Each row of a before or after table is a point. The points were changed in one or more steps. Then noise was added and the rows were shuffled. The steps act on how far a point lies along the listed directions, d1 being the first. Write out the steps. A step turns or swaps two directions, mirrors them in a line or flattens them onto one, adds a multiple of one to another, or multiplies one. Angles are multiples of 10 degrees, from the lower direction toward the higher: turns from -170 to 170, lines from 10 to 170 but not 90. Use the fewest steps. Two steps may share a direction if one is a turn and the other turns, adds or multiplies; they go together, in the order done. Otherwise the lowest direction goes first.
In the rows, 128 means zero.

Directions:
(1): [163 177  92]
(2): [ 79 125  78]
(3): [ 92 178 161]
Before (9 x 3):
[[130 193 171]
 [110 127 100]
 [132 106  99]
 [ 95 166 102]
 [ 86 159 153]
 [171 151 114]
 [109 185 104]
 [120 122 172]
 [ 92 158 130]]
After (9 x 3):
[[ 80 123  63]
 [148 123 199]
 [167 197 207]
 [ 74 162 145]
 [ 69 156 105]
 [108 100  82]
 [195 146 134]
 [ 55 161  57]
 [ 79 187  71]]
Steps: multiply d2 by 2.5

Directions:
(1): [154 192 111 168 135 138 182 148 196]
(2): [190  67  88  98 133 188 134 123 157]
(3): [182 135 220  91 137 124 132 170 129]
Before (10 x 9):
[[ 86 155 192 110 152  92 103 171  93]
 [ 97 148 144 123 117 109 100 132 142]
 [ 96 122   7 177 117 140 142  77 145]
 [ 76  80  93 105 127 112  77  78  55]
 [ 49 156 141 133 119 103  92 110  99]
 [163  44  61  89 120 166  96  75 105]
 [100  84 120 106 118 129  96 105  80]
 [116 188 186 150 126  56 140 162 121]
 [138 120 125 132 128 121 108 117 111]
 [150 153  78 144 113 146 158 126 148]]
After (10 x 9):
[[114  75  87  94 124 174  93 100 122]
 [ 42 152  64 184 108  81 119  80  96]
 [140 120  66 140 127 162 150 115 155]
 [120 103 123 102 119 134  92 124 143]
 [133 108  16 142 136 166 144  89 156]
 [164  64 127  74 157 175 109 159 128]
 [ 97 169 134 138 106  91 124 124  90]
 [166  55 161  71 127 114  92 141  85]
 [148 127 111 139 133 133 123 117 133]
 [136 201  55 187 127 125 171 104 183]]
Steps: turn d1 and d3 by 20 degrees; turn d1 and d2 by -120 degrees

Directions:
(1): [100 174 155  93 193 153 175 177 120 196 154 166 170 130]
(2): [102 186 121 105 150 151  54 105 183 146 160  59 116 173]
(3): [118  90 141 165 125 169 152 163 126 140 106 136  78 242]
Before (9 x 14):
[[137 103 127 144 133 127 119 145 124 108 104 139 105 150]
 [149 104 124 151 114 132 159 161 131 108 106 144  98 136]
 [115 110 136 154 137 135 158 142 102 140 124 165 136 121]
 [117 153 122 101 119 115  67  85 149 100 148  90 130  93]
 [141 170 110 114 124 100 134 112 130 143 131 128 179  51]
 [135 140 113 150  90 130  81  79 156 113 115  76  96 167]
 [162  64 117 178  49  90 114  98 109  76  79 128  92 115]
 [125 153 113 105 151 144  93 126 156 160 148  87 138 155]
 [141 120 108 135  96  97 100 105 106  97 114 128 144  74]]
After (9 x 14):
[[123 162 115  92 113 108  69  75 147  94 146  96 146  54]
 [156  95 127 157 110 138 169 164 128 116 100 144  88 155]
 [112 113 137 161 140 143 154 145 109 144 119 163 126 130]
 [149 187  99 104 124  87 123  95 131 139 143 123 199  13]
 [146 121 109 130  91  85 104  98 100  91 118 136 158  43]
 [139 131 118 156  90 130  97  81 150 108 108  86  95 166]
 [170  48 123 187  44  85 134 105  92  74  67 145  90 110]
 [143  93 130 146 130 132 124 151 125 105 100 145  97 167]
 [123 157 112 107 149 146  91 123 158 159 147  82 138 157]]
Steps: add 0.3 times d1 to d2; multiply d3 by 1.6

Directions:
(1): [119 162  94  88  72  88 133 158 203 113  84 168 154 210 160  97  65 167
  90 109  95 174 119 133]
(2): [101 197 144 165 171  59 138  75 133 121 104  51 113 165 125  79 180 177
  91 179 175 146 135 119]
Before (13 x 24):
[[158  92 148 151 168 190 121 120  58 136 174 126 125  35 106 175 168  88
  174 129 136  84 123 133]
 [130 136 138 136 172 116 154 121 124 124 114  92 138 114 130 101 143 139
  109 150 139 129 126 123]
 [132  77 143 145 156 197  97 120  59 152 175 127 115  36 124 163 156  70
  164 117 135  76 128 138]
 [107 162 124 122 140  94 123 123 169 114 113 122 126 155 128 100 123 165
  110 141 114 146 142 127]
 [122 140 115 109  99  95 132 153 172 100  96 156 150 193 154  94  73 155
  100 130 111 165 108 144]
 [110 149 105 134 123 101 139 115 146 119 109 115 122 184 139 117 129 148
  113 126 135 157 116 129]
 [150  53 145 127 137 203 123 163  79 153 163 145 119  30  99 192 120  66
  200  93 112  71 130 131]
 [132  69 157 157 154 189 112 121  56 147 178 118 120  16 111 182 176  61
  185 120 138  59 137 124]
 [125  90 150 135 134 150 126 133 100 134 165 121 136  83 120 151 154 101
  131 115 132 107 130 128]
 [124 164 108  92  97 105 123 146 167 125 115 174 142 142 140 115  85 138
  102 147 110 150 134 131]
 [121 135 133 126 141 107 113 111 115 122 101 114 133 148 135 106 132 150
  106 158 136 141 143 142]
 [133  62 147 151 167 184 118 114  75 139 172 128 125  50 103 168 167  80
  174 127 122  79 136 139]
 [139 137 122 109 122  99 132 131 162 131 118 117 134 168 134 125 138 153
  119 127 147 132 103 117]]
After (13 x 24):
[[119 134  96 116 106 116 139 133 153 122 109 140 129 184 145 127 109 141
  118 112 121 154 114 134]
 [113 144 116 108 120 113 117 142 175 114 116 147 132 153 133 115 101 153
  119 122  99 143 139 128]
 [137 112 137 126 160 140 152 134 120 125 121 110 141  98 133 114 126 121
  120 134 127 121 122 127]
 [142 127 117  99 111 112 132 144 167 132 119 133 138 169 137 129 124 146
  122 116 137 135 104 119]
 [118 100 157 147 149 143 129 117  92 139 166  99 130  82 115 143 173 103
  126 127 146 105 130 127]
 [151 106 162 172 198 175 122  93  39 136 180  90 113  27  97 164 202  95
  174 151 161  78 127 130]
 [127  81 164 171 193 172 119  85  55 141 178  89 113  43  97 159 202  89
  169 149 147  71 140 135]
 [131 101 166 164 184 156 128 114  71 146 154  75 100  37  91 160 173  95
  177 136 159  77 140 123]
 [128 115 127 112 127 126 110 125 114 125 103 138 139 141 136 122 114 137
  117 143 123 138 141 144]
 [122 144 107 100  88  89 131 162 189  93  89 167 160 210 160  89  59 163
   93 124 101 179 105 147]
 [120 174 107  91  89  93 126 147 178 124 106 181 143 156 144 110  77 148
   93 146 109 159 132 134]
 [125  94 157 169 188 174 101  92  42 153 175  84 102  33 114 150 194  83
  160 145 164  71 132 135]
 [119  91 176 183 191 174 118  87  35 147 180  71 104   7 101 172 219  70
  180 149 169  55 143 115]]
Steps: multiply d1 by 1.3; multiply d2 by 0
